Each row is a point. The points of each table are mixes of a few directions, plus a little noise. How many directions does each table use, and how many do they share? Where both have some left over, give the other angles between the two spaces (their principal angles), to ten degrees, smallest first.

First (7 x 3):
[[-58  13  55]
 [ 47 -11 -44]
 [ 30  -7 -28]
 [ 24  -6 -22]
 [ -5   1   5]
 [-14   3  13]
 [-23   5  21]]
Second, 4 rows:
[[-36  -2   5]
 [ 54   9   9]
 [ 17  11  26]
 [-35 -18 -40]]
Directions: first 1, second 2, shared 1

First (6 x 6):
[[ 84  17  -3   5 -53   8]
 [-35  11  -9  39  46  -4]
 [-28  11 -35   1  20  -4]
 [-24 -36  54 -22   1   2]
 [ 21  -6  19  -6 -17   4]
 [-20   2 -27 -19   4  -3]]
Second:
[[ 29  -9   3 -13 -34 -15]
 [ 12  -1  21  21   3   2]
 [-37 -31  55 -17  17  11]
 [ 19  22 -48  -9 -16  -1]
 [ 18  38 -88  11 -10 -21]
 [ 15 -23  56 -14 -16  14]
 [ -9  -2  24  18  19   9]
 [-17  13 -59  15   9 -37]
 [-29  -7  36 -11  27  37]]
Directions: first 3, second 4, shared 3

First, 10 rows:
[[ 14 -38   7   7 -15   2 -10   0  17]
 [ 10 -30   3   4 -14   9  -7   4   8]
 [-27  58  13  -4  23 -14  37 -57  12]
 [  5  63  -6  13  54 -39  13 -14 -26]
 [  0 -58 -23  34 -20 -13   3 -18   1]
 [ 13 -26  10  -8 -22  55   1   7  -2]
 [ -3  -6  -2 -12 -17  55  10   9 -17]
 [-44 -23 -34  -1 -31 -25  -5  13   5]
 [ -2  93  22 -27  53 -53 -12  14   6]
 [ 33 -33   8  -6 -11  22 -30  44  -3]]
Second:
[[ -8  18  14 -32 -22  -3  13 -24 -61]
 [ 12 -30 -20  48  31   1 -21  37  91]
 [ 25 -41  18   3 -12 -36 -27   5  18]
 [  1   2  13 -20 -15 -10   2 -14 -33]
 [ 32 -49  28  -4 -22 -48 -34  -1   9]
 [-25  41 -13 -11   6  31  27  -9 -30]
 [-18  22 -31  27  32  37  15  19  39]
 [ -8  21  18 -41 -27  -5  15 -30 -74]
 [  5 -12  -9  21  13   1  -9  15  40]
 [-18  26 -19   8  17  30  18   5   5]]
Directions: first 5, second 2, shared 1; angles 90

First, 8 rows:
[[ 32 -36 -34  34  25  76  -6  82  -5  77 -39  13]
 [ -7 -19 -20   5   0  26  -8  25 -14   4 -10  -4]
 [-31  -4  -6 -15 -17 -13  -7 -19 -17 -47  12 -14]
 [-23   9   8 -17 -15 -28  -1 -32  -6 -43  17  -9]
 [ 50   7  10  24  27  21  11  29  27  75 -19  23]
 [ 17  22  22   0   6 -22  10 -18  20  13   6   9]
 [-16  32  31 -24 -14 -59   8 -61  10 -48  28  -6]
 [-23  -9 -10  -9 -11   0  -7  -5 -16 -30   5 -11]]
Second:
[[-22   6 -15  -3 -33  10   3   8  25   8   4 -43]
 [-22   0  20  16 -19  10   0 -18  50  43  -7 -42]
 [-16 -11   2  -8 -18   7 -18 -37 -32 -31 -19  53]
 [-32  17  -9 -10 -28   8  -1  -5   5  27  14  16]
 [ 12 -14 -20  24  37  26 -11  15   3 -13 -31  -5]
 [ 72 -33  40 -13  14 -56  14  -3 -33 -80   5 -32]
 [ -3 -14 -22  18  25  46  -7  46 -11  61 -11  28]
 [  9  50   4 -23  22 -51  19  -5  -7 -15  46  25]]
Directions: first 2, second 6, shared 1; angles 30

First, 8 rows:
[[-26 -20  -3  17  17  26  23 -23 -37 -15   0  42 -43  19 -16   9  11  19]
 [ 25   9  12 -14 -12 -26 -29  23  31  20  -2 -35  54 -15  19 -11 -11 -18]
 [ -9  21 -25   0  -7  13  25 -10   0 -21   6  -3 -49  -4 -16   8   3   5]
 [-10 -38  25  13  21   6  -9  -7 -29  11  -7  37  20  19   5  -1   6  10]
 [-11 -34  20  13  19   7  -5  -8 -28   7  -6  34  13  18   3   0   6  10]
 [ 45  18  19 -26 -22 -47 -50  40  56  35  -4 -62  95 -27  34 -19 -19 -32]
 [ -8  -6  -1   5   5   7   7  -7 -11  -4   0  12 -12   6  -4   3   3   6]
 [ -7  50 -47  -8 -21  14  38  -9  17 -33  13 -25 -78 -16 -25  11   1   0]]
Second (9 x 18):
[[-34 -78   3  57  48 -12  22 -43 -45 -13 -23  71   9 -13  11 -13  77 -28]
 [ 24  30  59 -73 -40  -7  -9  46  51 -10 -19 -29  31  16  10 -12 -69  46]
 [  9  -8  67 -50 -19 -14   3  29  33 -18 -34   6  39  11  17 -21 -36  36]
 [  8  22 -10  -8 -10   5  -6   8   7   6  11 -19  -8   2  -5   7 -15   2]
 [ 15  43 -21 -16 -20  10 -12  15  14  12  21 -39 -16   4 -11  13 -30   4]
 [ -7  -6 -24  25  13   4   2 -15 -17   5  10   7 -13  -6  -5   6  22 -17]
 [ -7   0 -30  26  10   6   0 -14 -17   7  14   0 -17  -6  -7   9  19 -18]
 [ -2  12 -38  23   6   9  -3 -12 -15  11  22 -10 -23  -6 -11  13  14 -19]
 [ -7 -14  -6  15  11  -1   4 -10 -11  -1  -1  13  -2  -3   0   0  18  -9]]
Directions: first 2, second 2, shared 0; angles 40, 60

First:
[[  7   3   4   2  -1  -9   6 -19   4   2  -6 -16   1  16  -4 -13   6  17
   -9   4 -11   2  22  -7]
 [-12  -5  -7  -4   1  14 -10  32  -6  -4  11  25  -1 -27   6  22 -10 -29
   14  -5  18  -4 -36  12]
 [ -9  -4  -5  -3   1  12  -9  26  -5  -4   9  21  -1 -22   5  19  -8 -24
   12  -5  15  -3 -30  10]
 [  6   2   3   2  -1  -7   5 -16   3   2  -5 -13   1  14  -3 -12   5  15
   -7   3  -9   2  19  -6]
 [ -5  -2  -3  -2   1   7  -4  14  -3  -2   5  11  -1 -12   3  10  -4 -12
    6  -2   8  -2 -17   5]
 [ 30  11  17  10  -3 -38  27 -84  16  10 -28 -67   3  71 -16 -59  27  76
  -38  15 -47  11  95 -31]
 [ -4  -2  -2  -1   0   5  -3  11  -2  -1   3   9  -1  -9   2   8  -3 -10
    5  -2   6  -1 -12   4]
 [  1   0   1   0   0  -1   1  -3   1   1  -1  -2   0   3   0  -2   0   3
   -2   1  -2   0   4  -1]
 [-14  -5  -8  -4   1  18 -13  39  -7  -5  13  31  -2 -33   8  27 -12 -35
   18  -7  22  -5 -44  14]]
Second (10 x 24):
[[ 20   7   6  13   3 -25  23 -43   0   9 -17 -49   0  40  -9 -36  16  32
  -14  -3 -28  -3  43 -12]
 [-38 -11   6  22 -26   0 -19  50 -14 -20  -3 -28   1  17  11  40   5 -16
  -56  13 -27  21 -50   9]
 [ 26   7 -10   0  22  -6  23 -20  -9  17  -1  -4  -4  -9  -5 -27  -1 -11
   43 -26  12 -26   9   5]
 [ 30   8  -6  -4  20  -8  23 -34   0  17  -3  -3  -3  -2  -8 -34   2   6
   37 -18   9 -21  30  -2]
 [ 30  11   3  -9  12 -12  19 -56  14  14  -8  -7   1  14 -12 -41   6  36
   17  -1  -1  -8  60 -16]
 [-10  -3   2  -6  -5   9 -12  13   5  -6   5  18   1 -10   3  15  -5  -2
   -5   8   6   7  -9   1]
 [-28  -9  -1   4 -13  13 -20  46  -7 -14   8  13   0 -13  10  37  -7 -24
  -17   7   2  11 -46  10]
 [-14  -4   1   8  -9   0  -7  19  -5  -7   0  -9   0   5   4  15   1  -8
  -19   4  -8   7 -20   4]
 [-20  -6   5 -11 -12  16 -23  21  10 -12   9  31   3 -14   4  27  -8  -1
  -14  19   9  16 -13  -1]
 [  3   0  -5 -16   8  14  -6   6   5   3  10  38   0 -29   1   5 -10 -11
   29  -3  26  -7  -5   3]]
Directions: first 1, second 3, shared 1

First, 9 rows:
[[ 24 -35  11  11   9  -9 -38  -1 -23   8  10  49  17 -42   2  25 -22   8
    8 -35 -15  13  30 -13  32   1  -3  25  30  25 -35  17]
 [ 10   8  -1  -4  -1 -14 -13 -12   4 -11  -4   2  -6   5   5  18 -12   2
   -2  24  14  -9   2   1 -14 -10  -7   2 -19   5  10   8]
 [ 11  16  -6   3   2 -25  -7  -9  13  -6  -7 -21  -8   4  -5   0 -15   6
   -5  20  12   0 -14  -4 -16  -8  -1  -2   1  -5  23  10]
 [-60 -20  23  -2   5  76  62  43 -24  17  25   6  13 -10 -13 -56  62 -16
    8 -90 -43  18  -9  22  46  39  12  -2  34 -24 -36 -49]
 [ 20   7 -53  10 -22 -27  13  -2  41  38 -36 -62  -2  43  -2 -25  -5   3
  -13  66   6  -1 -15 -34 -30  -9  27 -45  -1  -4  26  21]
 [-11 -22 -35   4 -22  27  35  21  13  48 -18 -25  12  31   3 -35  30 -10
   -3  11 -23   4   4 -22   6  13  30 -40   5  -2 -17  -6]
 [  7  18  22  -7  11 -18 -25 -18  -7 -36  11  19 -11 -13   4  32 -21   5
    2   7  21 -10   1  17 -12 -13 -24  25 -19   3  14   3]
 [ -2  23  21  -4  14 -13 -10 -11  -3 -31  10   1 -12 -11  -5  11 -12   3
    0  -6  16  -3 -14  18  -8  -5 -18  19  -5  -7  20  -2]
 [  0   2  17 -11   4   3 -16 -11 -13 -25   9  30  -4  -7  11  31  -7  -2
    5   4  12 -13  13  15  -3  -7 -17  17 -27   9  -4  -2]]
Second, 8 rows:
[[-18 -50  39   2  14  50  -4  23 -51   5  33  78  25 -52   3   9  19  -5
   17 -95 -39  16  38  12  64  25  -5  34  32  16 -67 -20]
 [-40  -8  15  -3   3  48  42  27 -13   8  15   0   6  -3  -8 -36  41 -11
    4 -54 -24   9  -8  16  26  24   7  -3  18 -18 -19 -33]
 [ -2  30 -15  -3  -6 -16  15  -6  25  -4 -13 -46 -14  28  -5 -15   0   0
   -9  38  17  -7 -27   0 -30  -8   3 -18 -14 -16  36   1]
 [-17  37  16  -7  10  -4  15  -5   7 -29   7 -26 -18   7 -10 -12   3   0
   -4  -1  17  -4 -32  23 -18  -2 -12   7  -7 -23  33 -14]
 [ 16  -8 -24   4 -12 -11  -5  -3  13  20 -16 -11   3  15   5   2  -6   1
   -3  32   1  -2   7 -19  -9  -6  11 -18  -5   9   0  14]
 [ 33 -35 -38  10 -19 -12 -20  -2   8  42 -23   9  17  10  14  14 -12   2
   -1  37 -10   0  32 -38   3  -7  20 -23  -1  28 -24  28]
 [ 20  13  10  -1   8 -31 -32 -20  -1 -25   2  12  -8 -12   3  30 -30   8
    0  17  20  -6   2   4 -13 -15 -16  19 -10   8  15  15]
 [  9  22  -2  -2   2 -24  -9 -14  12 -16  -5 -17 -12   7  -1   8 -15   4
   -5  27  19  -6 -13   3 -22 -12  -7   1 -12  -4  26   8]]
Directions: first 4, second 3, shared 3

First:
[[ -7   3  -3   9  20  -2 -16  22 -10  -5  11 -11  19  15 -22   4  -3   6
  -20  -4 -63   0  -6  28   1  10  12  -6  18  -5 -60  15]
 [-12   4  -4  13  31  -4 -23  33 -14  -7  16 -15  29  23 -32   6  -6  10
  -30  -7 -95   1 -10  43   1  15  18  -9  27  -9 -90  23]
 [  7  -3   3  -8 -20   2  15 -22   9   5 -10  11 -20 -16  22  -4   3  -7
   20   4  63  -1   6 -28   0 -10 -12   6 -18   6  60 -15]
 [ -1   0   0   1   2  -1  -2   2  -1  -1   1   0   2   1  -2   1   0   1
   -2   0  -6   0  -1   3   0   1   1  -1   2   0  -6   1]
 [  1  -1   0  -2  -4   0   3  -4   2   0  -2   3  -4  -2   4   0   1  -1
    4   1  12   0   1  -6   0  -2  -2   1  -3   2  11  -3]
 [  7  -2   2  -8 -19   2  15 -21   9   5 -10  10 -18 -14  20  -4   3  -6
   19   4  58  -1   6 -27  -1  -9 -11   6 -17   6  55 -14]
 [  6  -2   2  -7 -15   2  11 -16   8   3  -8   8 -14 -12  16  -3   3  -5
   15   3  46  -1   5 -20   0  -7  -9   4 -13   5  44 -11]
 [  0   0   0   0  -1   0   0   0   0   0   0   0  -1   0   0   0   0   0
    0   0   1   0   0  -1   0   0  -1   0  -1   0   2  -1]
 [ -2   0  -1   3   5   0  -4   7  -3  -2   2  -3   6   5  -7   1  -1   2
   -6  -1 -18   1  -2   8   0   3   3  -2   5  -1 -17   5]]
Second:
[[  0 -21  -5  -6  17  17  -3  -6 -18  -3 -14 -14  33  -9 -14 -26 -36   7
   -7   7   7  31  -6   3  23  32   6 -33 -15   7  13   0]
 [ -2  17   9  32  -2   2   1  -4  -7   2  -1   7 -15  30   6   5  12  -1
  -34  10 -45 -14  -1  33 -24  -3  11   1  14   2 -44  10]
 [  0   8   6  10  -6   0   4  -7   1   1  -1   7 -13   7   9   4   7  -3
   -8   3  -4  -8   0   5 -11  -6   1   5   2   2  -4  -1]
 [  4 -16   9 -18   3  11   3 -15  -3 -15  -3   3  17 -29   7 -27 -40   2
   13 -11  47  29 -19 -32  18  15  -4 -19 -26  13  56 -25]
 [  4   2   6 -13 -13  -6   7  -6  14  -5   8  11 -14 -18  15   3   2  -6
   23 -12  39  -4  -4 -30  -2 -16 -10  15  -9   1  40 -18]
 [ -2   6  -6  17   0   2   1   0  -7  12 -10  -4  -5  21  -4   7  15   1
  -17  16 -27  -8  12  27  -8   2   6  -1  10  -4 -30  18]
 [ -3  12  11  14   3  -4  -5   6  -1  -8  11   6  -6  13   3   5   2   0
  -17  -8 -36  -9 -10  13 -15  -5   7   6  11   1 -32  -1]
 [ -2 -17 -11 -29  12  -4  -8  16   2  -4   8 -13  26 -23 -18  -4 -14   4
   26 -13  14  16  -2 -20  27   8  -5  -4  -5  -4  15  -4]
 [ -4  16   6   8   2 -12  -8  18   6  -6  20   6  -9  12  -2  19  17  -1
   -7 -12 -42 -19  -6  11 -16 -15   3  18  19  -7 -41   3]
 [  4 -13  -8 -28  -8  -3   4  -3  11   3  -2  -1   1 -26   2  -1  -1  -3
   37  -7  57   7   7 -36  18  -5 -13   7 -14  -2  53 -11]
 [  0   5 -18  15  -9  -1   6  -2  -2  26 -17  -7 -18  24  -2  18  37  -1
   -7  26 -12 -19  30  26  -8  -5   1   8  11 -10 -24  28]]
Directions: first 1, second 4, shared 1

First, 9 rows:
[[ 10 -12   6 -12   0 -27  -2  21  -6 -32  18   4 -22 -11   0  27  19 -11
  -10  10  -2  15  14 -25  17 -15 -11   3 -12   5  -6   1]
 [  6 -36  22  -2  -8 -21   4  -8   6  -6 -15  -2  -4   0  -3  20   6  31
   36  29 -23   3  36  11  34   2  17  11  -8 -26  -8 -17]
 [  9  15  29  15  -8   1  -7 -21 -14   5 -27  21   0 -22 -11 -19 -38   2
    2 -24 -10 -12   3 -11  -2   1  14   5   3 -18   1   5]
 [-17  95   4  27  -2  21   4  38 -27  -5 -20 -11   3   0  26  -5  66 -44
   31  14 -28 -12 -20 -62  -2  51 -43   3  15  35 -17 -78]
 [-18  82 -13  25  -1  22   2  36 -17   3  14   4  13   9  30 -17  39 -40
  -35 -14  -3  -4 -49 -62 -29  12 -47   9  17  42  -5 -30]
 [ -4   3 -43 -21  21  25  -3   1   8   4  22 -16  -1   9  -9 -11  -6 -29
  -12 -20  42   2 -19  35 -30   5  -1 -33   2  25  13  28]
 [-26 -41 -31 -30 -21  -1  28   5  12   0 -15 -40  21  13  -3  22   4  31
  -13  29   2   7   5  15  -5 -26  17  22   1   6  22  47]
 [ 10 -43  -2   7  13  -3 -12 -23  28  26  35  22   4  21   3 -13 -27  32
  -17  -8  11   4  -3  44   2 -15  13  -6   0 -25  -5   9]
 [ 27 -62  23 -10   6 -16 -15 -47  10   6  -9  21 -15 -18 -33  -5 -65  30
   17 -19   9   0  35  53  17 -14  44 -13 -13 -46   4  34]]
Second:
[[-43  44 -22  -3 -26  44  27 -10 -16  24 -69 -39  42  -1  -9 -26 -19   2
    5  -6  -2 -22 -24  -4 -40  12  16  17  23  18  32  32]
 [-18  14 -28 -37 -21 -24  20  54 -22 -53  10 -26  -8 -21   2  39  29 -37
  -77   2  15  22 -18 -74 -20 -52 -26  27  -7  52  21  65]
 [-10  -8  -1  -8 -16  -3  11  -3  -3  -2 -19  -9  11  -7  -6   2 -17  13
  -21   0  -2   0  -2 -10  -8 -22  11  19   2  -1  14  34]
 [  6 -40  11   1  -4 -21   1  -1  15   1  16   8  -1  11   8  16   5  32
   -4  22 -13   9  15   6  22 -19   5  15  -7 -19  -7  -5]
 [ 16   3 -12  27  44  35 -28 -25  27  44  41  21  -1  35   8 -37   1  -6
   46 -17  19 -11 -10  73  -1  54  -6 -53   6 -13 -23 -62]
 [  4 -27 -19 -13   7 -10  -2   5  13  -4  36   5  -3   7   1   6  -9   1
  -45 -10  21  12 -11   9  -9 -30  -3  -2  -6   6   6  35]
 [ 40  15  57  15   9 -27 -25 -11 -25 -29 -15  36 -42 -43 -17   6 -10 -24
   47 -14 -18  -5  38 -24  36  22   2 -17 -15 -24 -24 -42]
 [  1  15   2  11  10   0  -2  19   3  -2  13  -3  -7  16  19  12  49  -8
   36  27 -15   2   6  -5  20  31 -22  -7   1   5 -20 -60]
 [  3 -17  11   9  -1   6  -3 -27   9  22 -13   8   9   4  -7 -16 -30  26
   14  -4  -6  -8   6  28   3   2  20   1   3 -25   2   2]]
Directions: first 6, second 5, shared 5

First, 11 rows:
[[  6 -16 -29 -50  42  -3   2 -31 -17  46  46 -31  35  -1  31  -6  23  46
  -47 -29 -40 -24 -65 -17  23  24  38 -69  -5 -22  -4  -4]
 [  6  -3  13  25 -29  -6 -16   4  22  -7 -24  16 -19  -6 -13  -2 -15 -19
   23  -1  29   7  30  25 -32 -12 -12  31  -5  12   0  14]
 [ -2   3  -2  -3   6   2   6   2  -7  -3   4  -2   4   2   1   2   3   3
   -3   3  -7   0  -4  -7   9   2  -1  -4   3  -2   1  -5]
 [  3  -5  -7 -13   9  -2  -2  -9  -2  12  10  -7   9  -1   8  -2   5  11
  -11  -9 -10  -7 -15  -1   4   5  10 -17  -2  -5  -2   0]
 [ -7   5  -5 -11  17   6  14   2 -17  -4  12  -9  11   5   5   4   9   9
  -10   8 -19  -1 -13 -19  24   6   3 -14   6  -7   1 -13]
 [-15  18   8  12   2  11  19  22 -16 -32  -8   4  -6   9  -9   7   0 -13
   11  26  -4  13  17 -18  22  -5 -18  19  11   3   5 -17]
 [  4   1  15  27 -30  -3 -11  10  20 -15 -28  19 -22  -5 -17   0 -16 -25
   27   6  30  10  35  21 -27 -14 -17  39  -1  13   1  11]
 [ -7   5 -10 -19  25   5  16   0 -21   2  20 -15  16   6  10   3  13  15
  -18   5 -27  -5 -24 -23  29   9   8 -25   5 -10   2 -15]
 [ -6   8   7  13  -7   5   6  12  -1 -18 -11   8  -8   4  -9   4  -4 -13
   12  13   6   8  18  -2   3  -6 -13  18   4   5   2  -4]
 [-12  12  -1  -3  14   9  18  12 -18 -16   5  -4   4   7   1   6   6   2
   -3  16 -15   4  -4 -21  25   2  -5  -3   7  -3   3 -16]
 [ 32 -28  10  22 -49 -23 -52 -23  57  37 -28  21 -23 -23 -10 -15 -25 -14
   22 -40  54  -6  25  64 -80 -14   5  26 -21  15  -9  47]]
Second, 10 rows:
[[-19  25 -17  -4  35  34  51  62 -66 -34  14 -33   7  39   4 -18 -16   5
    2  57 -39  10   7 -80  95   7 -52  11  29  -3 -22 -28]
 [  2  10  -1 -13  12  -7   9  -3  -4   3   9  -1   3   9  15  10   7   1
   -4  -5 -15   5  -4  -6  -5  -2  21  -6  -8   0  -5   6]
 [-19 -24  -2   2 -14 -18 -37  -5   7   9   9 -19 -13 -19 -13 -27  -1  23
  -24 -25  21  -8 -23  16  14  11 -22  -3  10  21   5   6]
 [ 22  -2  -4   7  -8   6   2   9   6  11 -11   4  -3   9   4  -9 -23 -12
   21   5   8   1  23   1 -17  -8  -7  16  -6  -1 -18  18]
 [ -9   4  10   6  -9 -11  -8  -1   8 -11  -5   7 -12  -3  -5   6   5  -5
    1  -6  10   8   5  11 -11  -4   3  12  -3  11   6   3]
 [-35  15   7  11   6   8  13  25 -26 -42   2  -9  -8   4 -17   1   9   1
   -8  25  -6  11  -2 -24  50   5 -31  12  22  10  14 -29]
 [  6  -3  -1 -11  -1 -18 -11 -12  10  16   7  -1  -4   0  13   3   4   5
   -7 -23   0   1  -8  12 -22  -2  23  -5 -13   6  -6  17]
 [ 10   1   6  -4  -8 -17 -10 -12  18  11  -2  10  -7  -1   9   9   3  -6
    4 -20   6   6   5  20 -36  -7  26   4 -16   6  -4  19]
 [ 25 -24  -3  12  -4  38   2 -42  20  18 -19  25  36 -30 -21   9   6  -4
   11  14   9 -34  -6  23 -21   8   2 -35   5 -48  27 -29]
 [ 16  -2   6  -5  -9 -16 -11 -24  26  17  -4  17  -1  -6   9  15   6  -7
    4 -22   7   0   3  28 -49  -7  37  -4 -19  -1   1  18]]
Directions: first 2, second 5, shared 2
